Each point is reached from the start by the listed moves, each made 0, 1 or 2 times, or once backwards (-1), plus a little noise. Is the number of moves made odd or even? Then give how often each move was made.

Moves:
(1): -0.83 1.60 -3.08
(2): -0.84 0.43 1.07
(3): 0.50 1.29 -0.85
Start: -0.87 0.45 -0.23
Points:
-0.52 -2.53 3.83 -> even (-1, 0, -1)
-0.41 3.03 -5.19 -> odd (1, -1, 1)
-1.59 3.88 0.28 -> even (0, 2, 2)

Moves:
(1): 1.49 -0.07 0.65 -0.08 -0.03 0.78 0.94 0.55 -1.20 -1.03 1.34 -0.65 0.67 1.13 0.29
(2): -0.63 0.73 -0.50 1.59 -0.41 0.09 -0.96 0.62 0.31 -0.27 -0.51 0.13 0.08 -0.02 0.48
(3): 0.78 0.32 1.31 -0.75 -0.04 -0.07 -0.50 -0.96 0.91 -1.05 0.07 -1.06 -0.88 1.60 0.11
(4): -0.56 -0.62 0.33 1.12 -0.08 0.35 -0.18 -1.02 0.34 0.52 1.12 -1.34 -0.17 -1.01 0.59
(5): -1.43 1.15 -0.04 0.02 1.52 -0.35 -0.61 1.31 0.55 0.88 -0.10 -0.43 -0.03 -0.53 -0.78
(6): 0.29 0.26 0.71 0.23 -0.07 0.52 -0.74 -0.46 -0.02 -0.32 -0.10 -0.10 1.55 0.27 -0.81
(7): 0.16 0.41 1.09 -0.54 0.23 0.35 0.56 1.34 -0.06 -0.02 0.50 0.40 -0.65 -0.42 0.14
(8): 0.32 -0.23 -0.66 -0.60 0.48 0.71 -1.75 0.01 -0.35 -0.54 0.77 0.50 -0.73 -1.40 0.17
(9): 0.11 -0.06 0.03 -0.25 0.10 1.34 0.40 0.55 0.44 0.13 0.17 -0.35 0.04 -0.03 0.81
(10): -1.28 0.16 0.50 1.33 -0.25 -0.54 0.98 0.10 -1.50 1.72 0.60 0.12 -0.25 1.51 0.42
(11): -0.04 2.43 0.10 -0.85 0.10 0.19 0.34 -0.30 -0.59 0.19 0.98 -0.29 -0.47 1.18 -0.42
(12): 0.25 0.61 0.82 1.55 0.66 -0.80 -0.31 0.76 -0.37 0.26 0.47 1.15 1.28 -0.05 0.46
Start: 0.00 -0.47 -0.75 -0.48 -0.69 -0.11 0.35 0.81 -0.33 -0.17 -0.32 1.25 -0.28 0.15 0.20
Points:
-3.89 4.14 -1.83 0.11 1.80 3.79 -3.75 5.63 1.99 1.28 2.30 1.33 -5.75 -5.37 3.41 -> odd (-1, 2, 0, 1, 1, -1, 2, 2, 2, 0, 1, 0)
3.50 5.66 2.74 -5.87 -0.19 1.80 2.74 2.11 -0.72 -3.06 2.75 -0.65 -4.13 7.21 1.03 -> odd (1, 0, 2, -1, 0, -1, 1, 0, 1, 0, 2, 0)
0.48 -3.41 2.68 3.47 -3.34 4.79 -2.70 -1.46 -1.39 -2.10 4.47 -3.25 -3.36 1.82 4.90 -> odd (1, 2, 2, 2, -1, 1, 1, 2, 1, 2, -1, -1)
-5.50 3.24 -1.72 4.16 2.19 -1.09 1.02 6.27 -1.69 4.90 -0.75 2.30 -0.13 3.25 2.19 -> odd (0, 1, 0, -1, 2, -1, -1, 0, 2, 2, 0, 1)
-2.66 0.33 -2.32 7.67 2.60 0.39 -0.68 6.96 2.29 1.45 -0.69 0.73 4.50 -3.66 3.42 -> even (1, 2, -1, 1, 2, -1, -1, -1, 2, -1, -1, 2)
-3.40 8.22 0.55 3.21 0.78 -0.09 2.98 4.42 -6.49 3.52 2.23 0.15 5.18 8.46 -2.96 -> odd (2, 1, -1, -1, 2, 2, -1, -1, 0, 2, 2, 0)
-1.42 -2.70 -0.13 2.88 1.47 2.36 3.05 2.88 0.95 1.51 2.68 -4.97 1.06 -0.40 3.08 -> even (2, 0, 0, 2, 2, -1, -1, -1, 2, 0, -1, 0)

Moves:
(1): 1.25 0.63 -0.61 -1.70 0.86 0.24 -1.11 -0.25 -0.03 0.38 -0.14 -0.75 -1.14 -0.02 0.54 0.84 0.69 0.75 0.53 0.87 -0.25 1.69 0.49 -0.65
(2): 0.17 1.22 -0.07 0.08 -0.66 0.57 0.31 1.04 0.41 -0.68 -0.09 -1.30 0.18 1.47 0.02 0.47 -0.36 0.44 0.19 0.44 -0.95 -0.29 0.33 -0.77
(3): 0.60 0.17 -0.09 -0.79 -0.04 0.62 0.95 -0.13 0.40 0.25 0.82 0.22 -0.48 -0.36 0.21 0.58 0.45 0.03 0.19 -0.33 1.31 0.33 0.25 -0.70
(4): -0.30 -0.27 0.42 -0.23 0.59 0.07 -0.59 -0.08 -0.12 -0.42 0.13 -0.30 0.15 0.65 -0.85 -0.97 -0.19 -0.42 -1.05 -0.07 -0.32 0.13 -0.10 -0.45
(5): -0.24 0.54 -0.22 0.44 0.07 0.18 -0.71 0.28 0.25 -0.28 -0.23 -0.14 0.57 0.80 0.47 0.29 -0.96 0.42 -0.41 -0.49 0.80 0.18 -0.17 0.71
(6): -0.68 0.52 0.43 -0.75 -1.46 0.43 0.78 -1.50 1.23 -0.18 -0.67 -0.07 0.07 -0.07 -0.47 0.14 0.20 1.33 0.02 -0.65 0.27 -0.03 -0.28 0.84
(7): 0.79 -0.13 -0.45 1.95 0.45 0.56 0.23 -0.35 -0.54 0.54 -0.58 -0.46 -1.08 1.54 -0.46 0.06 1.16 -0.67 0.25 0.48 0.09 -0.45 -0.79 0.09
(8): 0.99 0.09 0.30 -0.66 0.35 -0.35 -0.04 0.95 -0.74 0.04 -0.13 -1.23 0.22 -0.28 -0.48 -0.44 -0.95 1.97 -1.04 0.47 0.00 -0.35 0.91 0.51
(9): -0.01 0.49 -0.17 0.21 0.35 0.13 -0.88 -0.61 0.33 -0.36 -0.04 -0.18 -0.56 -0.04 0.16 0.30 -0.38 -0.61 -0.57 -0.74 0.12 -0.38 0.57 0.61
(10): -0.53 -0.06 0.31 0.09 0.03 -0.47 0.10 0.21 0.01 1.33 -0.40 0.00 -0.36 0.83 0.34 0.15 -0.49 -0.02 -0.07 0.38 0.58 0.08 0.05 0.11
(11): 0.51 1.18 0.75 0.57 0.21 0.73 -0.26 -0.02 0.57 1.74 -0.46 0.40 0.44 0.31 -0.88 0.48 0.35 1.30 0.86 0.27 -0.58 0.47 0.10 -0.81
(12): 0.06 -0.47 -1.35 0.18 -0.84 -0.18 -0.18 -0.51 -0.44 0.56 0.34 0.40 0.43 -0.47 0.41 0.22 0.04 0.11 -0.18 0.17 -0.34 -0.62 0.26 -0.18
(13): -0.62 0.38 0.12 -0.86 0.54 -0.38 0.28 0.67 -0.20 -0.79 1.15 0.45 -0.44 0.17 -0.34 0.20 -0.40 -1.48 -0.38 -0.35 -0.66 1.03 -0.47 0.70
(14): 0.25 0.31 0.18 0.07 0.18 -0.58 -0.11 0.26 0.73 -0.43 0.09 0.30 1.01 -0.82 -0.70 0.98 -0.37 -0.67 -0.52 0.48 1.16 -0.77 -0.97 -0.25
(15): 0.48 1.48 0.36 0.56 -0.23 -0.45 0.07 -0.28 -0.05 0.48 -0.51 -0.90 0.12 -0.80 0.52 -0.62 0.41 -0.76 -0.58 -0.09 -0.81 0.61 -0.99 1.02
(16): -0.28 0.83 0.32 0.31 -0.51 1.08 -0.82 0.12 -0.24 0.37 -0.58 0.32 -0.04 -0.88 -0.87 -0.61 -0.60 0.51 0.31 0.69 0.06 0.76 -0.43 -0.02
(17): -0.68 1.13 0.31 0.42 -0.01 -0.07 -0.28 0.09 -0.93 0.13 0.15 -0.61 -0.79 0.41 -0.37 0.44 0.64 0.42 -0.10 -0.89 0.51 -0.15 0.44 0.25
(18): 0.53 0.92 -0.35 0.14 -0.46 -0.50 -0.07 -0.22 -0.45 -0.10 -0.47 -0.07 0.26 -0.20 0.33 0.62 -1.00 0.43 0.68 0.25 0.26 1.14 -0.06 -0.64
(19): 0.93 0.42 -1.25 1.23 -0.63 0.39 -0.07 0.84 0.27 0.60 -1.59 0.17 0.79 -0.10 -0.71 -0.34 1.21 -0.31 0.16 -0.37 0.58 -1.17 -0.03 -0.36
(20): 0.97 0.75 0.19 -0.30 -0.30 -0.19 1.33 -0.27 0.78 -0.12 0.20 0.75 0.78 -0.90 -0.19 -0.97 0.97 0.59 -0.14 1.74 0.68 -0.03 0.06 -0.12
(21): -0.91 -0.12 -0.86 0.59 0.13 -0.65 -0.89 -0.35 -0.09 0.58 0.19 -0.12 -1.03 0.06 0.40 -0.54 -0.90 0.08 -0.06 -0.93 0.10 -0.44 -1.15 0.58
(22): 0.34 0.97 0.24 -0.09 -0.15 0.91 -0.37 -0.08 0.08 -0.71 -0.46 1.07 -0.30 -0.37 0.66 0.77 -0.40 0.26 -0.53 -0.03 -0.52 -0.01 0.02 -1.19
(23): 2.36 -0.09 0.69 0.03 -1.14 -0.12 0.63 0.18 -0.27 0.65 0.71 -0.17 -0.13 0.53 0.13 -0.40 0.59 -0.19 -0.10 0.19 0.39 -0.16 -0.01 0.46
(24): 0.05 0.89 0.14 -1.16 -0.40 0.75 0.23 -0.36 -1.45 -0.22 0.03 -0.76 -0.22 2.18 0.83 0.40 -0.31 0.44 1.05 -0.38 -1.01 0.07 -0.47 0.30
Start: 0.58 -0.23 0.22 -0.41 -0.66 0.20 -0.50 -1.09 0.24 0.42 -1.66 0.71 -0.50 -0.38 1.11 0.23 -2.01 0.10 0.70 -0.40 -0.37 0.37 0.27 -0.17
Points:
9.22 5.24 1.53 9.49 -5.08 -0.53 0.34 4.22 0.65 4.39 -6.54 -0.74 4.48 -1.35 0.84 -2.69 -1.71 1.31 -2.76 4.82 2.63 -3.38 -3.01 1.66 -> even (-1, 1, -1, -1, 2, -1, 1, 1, -1, 1, 0, 0, -1, 1, 2, 1, 0, 0, 1, 1, 0, 1, 2, -1)
-1.51 5.54 7.03 -2.31 -4.66 0.37 2.05 -5.22 -2.88 4.45 -2.88 1.62 -2.28 5.52 2.72 3.84 -4.00 3.35 2.61 -3.93 -5.61 2.84 -3.07 1.35 -> odd (-1, -1, -1, 0, -1, 2, 0, 0, -1, 2, 2, 0, 1, 0, 1, -1, 1, 1, -1, -1, 0, 2, 1, 2)
7.08 -1.88 -3.75 1.99 -1.71 -0.48 -4.23 -0.76 -6.99 4.26 0.12 -6.61 -3.52 8.62 2.22 0.35 -3.95 3.90 1.77 -2.55 -5.01 -6.55 2.05 1.59 -> even (0, 1, -1, 0, -1, -1, 1, 2, 2, -1, 1, 2, -1, 0, -1, -1, 0, 0, 0, -1, 2, -1, 2, 2)
2.23 5.97 0.01 -0.28 -2.91 -0.19 -1.17 -2.03 4.48 -1.68 -5.59 -3.54 -1.93 -0.67 4.71 4.34 -3.89 -3.28 1.25 -0.42 -1.45 5.16 0.10 0.45 -> odd (1, 2, 0, -1, 0, 1, 0, -1, 2, 1, -1, -1, 0, 0, 2, 0, -1, 2, 0, -1, -1, 0, 0, -1)
2.22 5.13 8.15 -2.37 -1.28 -0.62 -4.14 -0.77 -4.31 6.00 -2.83 -3.56 -0.45 7.00 -2.58 0.78 -9.25 7.90 -0.06 -0.57 0.61 2.97 -3.72 2.77 -> even (0, -1, -1, 2, 1, 1, 0, 2, -1, 2, 2, -1, 0, 2, 0, 1, 1, 1, -1, -1, 1, 0, 2, 2)
1.27 2.29 1.00 1.23 0.16 -1.18 -0.70 -2.68 -0.92 6.21 -0.25 0.14 -3.31 5.51 -0.89 -2.21 -2.26 -4.85 2.78 -0.86 -4.58 4.50 -6.48 0.90 -> even (0, 0, 0, 2, -1, 0, 1, -1, 0, 1, 2, 0, 2, 0, 1, 0, -1, 1, 0, 0, 2, -1, 1, 1)
